Each row of a before or after table is a point. One or more steps were done to the points. Then noise was added and the rows were shuffled. The steps act on columns, c1 being the first. Write out the steps. A step turns or swaps two columns, mirrors them in a line or flattens them onto one, adds a multiple of one to another, or multiplies or shifts one. Angles are multiples of 10 degrees, from the lower column toward the higher: turns from -170 to 170, lines from 10 to 170 but not 90. Use the fewest steps. Two steps may share a column if one is a turn and the other turns, adds or multiplies; they go together, in the order done. Otherwise the lowest column goes first.

Before, 9 rows:
[[-61  16  11]
 [119  31 -69]
 [-50   6   0]
 [ 38  19 -31]
 [-36  50  19]
 [-86  21  -7]
 [-19 -15  46]
 [ 20 -10 -23]
 [-39  11  -9]]
After, 9 rows:
[[  3  17  10]
 [  3  49  34]
 [ -4 -17  42]
 [  2  19 -29]
 [  4 -16 -22]
 [  0  18   3]
 [  0   5   3]
 [  3  34 -57]
 [  4  15   2]]
Steps: multiply c1 by 0; add 0.3 times c2 to c3

Before (12 x 6):
[[  -2   35    5  -10  -24  -29]
 [ -30   11  -13   60   34   23]
 [  -3  -11    2   -8  -44   16]
 [  -5   22  -17  -11   18   -3]
 [ -25   33   34  -17   21  -46]
 [ -27   -3  -11   -1   28  -22]
 [  -5   32  -17   20   31  -13]
 [ -19   14  -14  -34   -4  -38]
 [  29 -121   73  -17   31  -22]
 [  57   -9  -15    1   28  -20]
 [ -24   27   15  -28   40   -4]
 [  -1  -59  -16    1  -10  -11]]
After, 12 rows:
[[ -5 -18   1   6 -45   9]
 [ -6  21 -17   9  18   8]
 [-19  32 -13  35  -4 -26]
 [-30 -93  75 -18  32 -79]
 [  2 -45 -17   0 -11 -39]
 [ 19  34 -17  -6  30   4]
 [ -7  45   5   7 -24  -8]
 [ 13   9 -11  26  28 -20]
 [-29   2 -14 -51  28 -23]
 [-13  26  16  34  40  10]
 [ 65  -1 -12  -5  34  24]
 [ -4  51  33  31  20 -25]]
Steps: turn c1 and c4 by -120 degrees; turn c2 and c6 by 30 degrees

Before:
[[-50  -5   3   4   1 -25  10  73  37]
 [ 18 -32  38  59 -40  15 -34 -35 -27]
 [ 17  45 -22 -14  52  36  21  44  -9]
 [-10 -72  11   2 -15 -14  -9 -84 -51]
 [ 10  35   0 -56   7  12   1  23  45]
 [ -3  51  57 -41  27 -25 -32  39   3]
 [-42 -74  32  37  38  22   3 -34  22]
 [ 43 -16   2  19  44  -7   9  77  39]
 [  0  14  -4  30  51 -15  59  19  49]
 [-38  34 -14 -29  23 -37 -61   7  30]]
After (10 x 9):
[[-52   0 -21  -7   4  11  -7   6  37]
 [-10 -30  -9 -13 -28 -12 -74   4  50]
 [ 35 -27 -36  38 -42  18 -37  13 -10]
 [-19  35  39 -76 -34  44 -15 -13  24]
 [ 15   8  -8  66  -5   2  -5   5  45]
 [-54  -8 -13  46 -43  -6  48   3  29]
 [-16  54  39 -46  11  -5  13 -15 -52]
 [ 28 -11  46 -66  23   3  46 -16 -29]
 [-20 -12  38  64 -37 -19  20 -12   4]
 [ 31   0 -26 -26 -39 -34 -24   8  41]]
Steps: turn c1 and c6 by -40 degrees; turn c2 and c4 by 140 degrees; flatten c3 and c8 onto the line at 160 degrees; turn c5 and c7 by -160 degrees

Before, 9 rows:
[[  0 -44 -59 -51  10 -27 -32  33  36  -6 -21]
 [ 75  31  54  -3 -38  11  24  -6 -14   1 -32]
 [ 37  33  24 -38  -1  30  72 -21  -7 -11 -69]
 [ -3 -44  31  62 -37  -2  14 -12   3  63   7]
 [  5  54 -17   2 -32  39 -10 -22 -17 -11 -30]
 [-11 -48 -37 -52  -5 -14   7  50  -4  20  40]
 [-30 -79 -50   3 -19   0 -22  69  -4 -26   7]
 [ 18 -44  13 -27  28  26   9  11  24 -24  30]
 [ 69  40  -8  43   6  21  40 -34 -41 -15 -22]]
After (9 x 11):
[[ 26 -41  66  28  25  34   0 -11   5  51 -17]
 [-34  31  39 -38  79  15 -40  -5 -16  -7  -5]
 [ 14 -49 -62 -13  -4  -1  29  52  -7  27 -28]
 [ 33 -79 -37  34  -6 -14  20  69  -4 -19  16]
 [ 16  56 -13  15  26  23 -21 -23 -17 -32  26]
 [ -6 -45 -81  -2  -6 -21  -1  29  33  13  37]
 [-32 -46  -8 -28  -8   2  20  14  22 -34 -22]
 [-28  33  -7 -43  27  14 -93 -21  -5 -28 -23]
 [-56  43  23  40  37   6 -38 -35 -40 -26 -27]]
Steps: turn c1 and c5 by 140 degrees; turn c3 and c4 by -40 degrees; turn c6 and c10 by -40 degrees; turn c7 and c11 by -120 degrees

Before:
[[  4 -20   6  25  25  24   2   3 -43  -6 -60 -16 -11  10]
 [ 23  -1  -3   8   7 -12  -4  39 -11  12   9  -1  12 -10]
 [  7   4 -16  29 -41  29  -3  27  25 -42 -42  17 -54   7]
 [ -1 -21  -2 -23  -7  15 -12   5 -37  -8 -15   9  24  -2]
 [ -3 -24 -84   4  25  25 -17   3  26 -35   1 -30 -53  18]
 [ 23  10  -2 -14  22  -5   2  -2 -12 -16 -11  -9   0   0]
 [-32   9  -2 -16  27  32   5  -6   9   6  -2  -8  -8  -3]
 [ 22   6  -1  -4   2  36 -22  19  13   9   1 -18  21  16]
 [ 25 -12  -4   6 -37  22   3 -12 -25  -1   9   3  16  11]
 [ 19   3   8 -19  -7  10   0   0  23  14 -24  20 -16 -31]
 [ -3 -23  -2  23  14  -1 -35  15  27  -5 -10  17  18  15]]
After (11 x 14):
[[  30   11   18  -15   25   40    9   -1   11    7   -4   -7  -13    7]
 [  -4  -20   -1   24   24   10    2   10  -43   -5 -118  -17  -16   -5]
 [  -9    6    7   29  -50   34   -3   -4   25  -41  -84   23  -46  -27]
 [ -27    8   -4  -16   22    2    3    0  -11  -17  -23   -8    0    1]
 [ -27  -24   84    5   15    9  -27   16   26  -34    2    0  -54   -9]
 [ -22   -1   -6    9    8  -12   -4  -23  -13   13   16    1   11  -35]
 [   4  -24   -4   23   18  -17  -55    8   27   -5  -21   17   17  -20]
 [ -25    6   -1   -5    5   41  -33    8   17    8   -2  -15   20  -24]
 [ -13    4  -19  -17   -8    9    4  -30   21   12  -49   15  -15   11]
 [ -24  -13   -8    6  -33   15    5   16  -22    0   16    6   23    9]
 [   2  -20   -1  -24   -1   -1  -19   -2  -37   -7  -29    8   26   -6]]
Steps: turn c3 and c12 by -20 degrees; turn c1 and c3 by -160 degrees; add 0.7 times c2 to c6; turn c5 and c13 by -10 degrees; multiply c7 by 1.6; turn c8 and c14 by -110 degrees; multiply c11 by 2

Before:
[[  -9  -25   78   -4   51  -20   36  -36  -51   31   35   66    4  -31
    26   -9  -35  -23]
 [ -19    5   48   42   37  -33    8  -43   17   23  -15   33   39   -8
    24  -39    6   -2]
 [ -11   66    0   14   -6   11    5  -13  -30   23  -44  -28    2  -22
    18    4   35  -29]
 [ -27   15   10   38   46   38   -9  -22  -66   -4  -47   -3    8   39
    16    3   10   -5]
 [  -5  -31  -33   28  -16   -2  -49   -6  -13  -98    5  -55   26  -46
    22  -27    1   -9]
 [  17   10   17   43   -5  -27  -36   10   -1 -108   12   21   29  -10
   -13   -6   27  -53]
 [ -10   40   47   64    9    3   12   -8  -35   14    3   33    0    8
    45   25  -31   26]
 [  -2  -20    1   41   -6    7   14   -1  -20    3  -45    3    4   17
    20   60   39    1]
 [  30  -29   12   32   18   33  -64   35   27  -82   17   -6    9  -52
    34  -48   30  -39]
 [  25  -25   20   22  -57   20  -61   -4   12  -86   19  -43    2    7
    -2  -52   34  -32]
 [  11   28  -20    8   43  -22  -22  -37  -46   35   -2  -11  -10   29
    67    6   28    1]
 [  44  -20  -23   38    2    9  -69   13   11  -36   26  -36   32  -24
   -32  -34   -7  -39]
 [   3   22   66  -29   49   -2  -10  -73   -6   44  -17   74   33  -13
    48   17  -52   -5]]
After (13 x 18):
[[  -3  -33   -1   41   -6    0  -17    2  -19    3  -46    2    5    8
    20   60   50    2]
 [  45  -33   12   39    3  -31   61  -23   12  -35   26  -36   29  -11
   -29  -34  -10  -48]
 [ -20   53  -41   43   38   34    5   47   15   23  -14   34   38   -3
    25  -41   11   -2]
 [  30  -78   35   31   18  -52   48   11   25  -82   16   -6   10  -22
    34  -50   38  -50]
 [  25  -54   -6   24  -58  -40   50   21   12  -85   18  -42    3    3
    -2  -52   45  -40]
 [  -8    7  -33   -6   50   29  -27   78  -50   32   37   67    7  -12
    27  -10  -47  -31]
 [  -4  -26   -4   29  -14  -15   48  -33  -12  -98    4  -54   27  -19
    23  -27    2  -13]
 [  20   49   10   42   -7   12   43   16   -1 -107   13   21   29   -4
   -13   -7   36  -69]
 [ -11   35  -11   64    8    0  -13   48  -34   13    3   33    1    4
    46   24  -40   34]
 [ -14   48  -13   14   -7   -9   -9    0  -31   22  -43  -29    1   -9
    16    5   44  -38]
 [  10   61  -38    8   42   14   29  -21  -45   34   -3  -11  -11   11
    66    4   38    1]
 [   2   27  -71  -26   49   -4   11   65   -6   44  -17   74   33   -6
    48   16  -69   -7]
 [ -26  -39  -21   37   45  -41   -5   12  -65   -2  -45   -1    6   16
    16    1   12   -6]]
Steps: add -1.5 times c6 to c2; turn c6 and c7 by -160 degrees; swap c3 and c8; multiply c14 by 0.4; multiply c17 by 1.3; multiply c18 by 1.3

Before, 12 rows:
[[ 33 -49  -8   0 -41  67  67 -15   4   7   5 -77  51 -32 -92  18 -14  35
  -33  19 -56  46 -43   5]
 [  7  13  -7 -25  24  50 -50 -19 -15 -40  30 -11 -12 -39  13  50  47  11
  -76  -4  31 -36 -24 -14]
 [ 33  11  -5  22  -4  48  28 -23  29 -31 -64 -55   8  15  -5 -13  21  -4
  -27  -6  18  11  28 -18]
 [ -6  17  21 -85   8   7  20 -38 -28  -9 -10  44  65 -27   3 -46  21  20
   45  79 -42  57 -26 -54]
 [ 14  16  14  11  19  13  48  30  10 -35   2 -33 -37  15   9 -70  39 -39
  -17  31 -40   7 -23 -40]
 [ 76  25  -2   3  55  31  13 -51 -38 -27  21 -18  25  -5   2 -49 -57 -33
   28 -28 -24 -45  63  15]
 [ 25  74 -28   9   7  75  53  -9  26 -21  38  -1   6  17  43  -7  36  40
  -36 -13  62 -31  -3  12]
 [-29  21  14   8 -40  27  59 -30  20   3 -46 -42   3 -27  -6 -44 -17 -12
   32  44  -6  13 -15 -46]
 [ 30   4  -7  16  38  66 -31 -45  12  -8  56  27  16   6  -7 -37  50  20
    5   5 -15   6  23  -7]
 [ 24   1  38 -40 -36  29  -5  27  42 -35  39   5  -8   1  24 -51  58 -31
   37 -34 -14 -34  -1   2]
 [ 52  68  20   2   2  24 -32 -18   1  37  34  13 -29  -3 -62   4  20 -38
   33   4  30 -46 -44  -4]
 [ 42  -6  57  61  -5   5   1  -4 -20  31 -14 -50 -20 -13 -11 -42   3  -5
  -50 -19 -32  37   3  -8]]
After:
[[ 31   4  17  17  29  66 -31 -46  12  -9  55  27  15   5  -6 -38  49 -13
    5  15 -14   6 -35  -9]
 [ 52  69 -34   2 -43  25 -33 -18   0  37  35  14 -27  -4 -62   5  19  23
   32 -21  29 -47  -6  -3]
 [ 33 -49  25   0 -50  67  67 -16   2   7   5 -79  52 -31 -91  19 -15 -26
  -34  34 -57  45  31   6]
 [ -6  16  -9 -85 -24   7  20 -39 -28  -9 -10  45  64 -26   2 -46  22 -28
   45  73 -40  57 -13 -55]
 [ 76  27 -17   3  72  31  14 -50 -38 -27  20 -18  25  -5   3 -50 -56  29
   29 -40 -26 -43 -42  14]
 [  7  14  12 -27 -20  50 -52 -19 -14 -39  29 -11 -12 -38  15  50  47  -4
  -76   5  30 -37 -28 -13]
 [-29  22 -18  10 -22  27  59 -29  21   3 -46 -44   4 -25  -6 -44 -16   4
   32  32  -5  12  36 -47]
 [ 22  -1 -49 -41  -9  30  -5  27  42 -34  37   4  -8   2  23 -53  61   7
   37 -70 -14 -35  35   1]
 [ 41  -6 -52  62   2   5   1  -5 -19  28 -13 -49 -19 -13 -10 -43   3 -24
  -51 -55 -33  36   3  -8]
 [ 32  11   4  22  27  48  29 -24  29 -30 -65 -55   9  15  -4 -14  20   7
  -26  -5  17  10  11 -18]
 [ 24  73  45   9  -2  75  54 -10  26 -20  38  -4   6  17  44  -8  37 -20
  -37  19  61 -32  -9  11]
 [ 14  17 -29   9 -18  13  47  30  10 -36   0 -33 -37  15   9 -68  39  26
  -19   9 -40   7 -23 -40]]
Steps: turn c3 and c18 by -150 degrees; add 0.7 times c3 to c20; turn c5 and c23 by -80 degrees
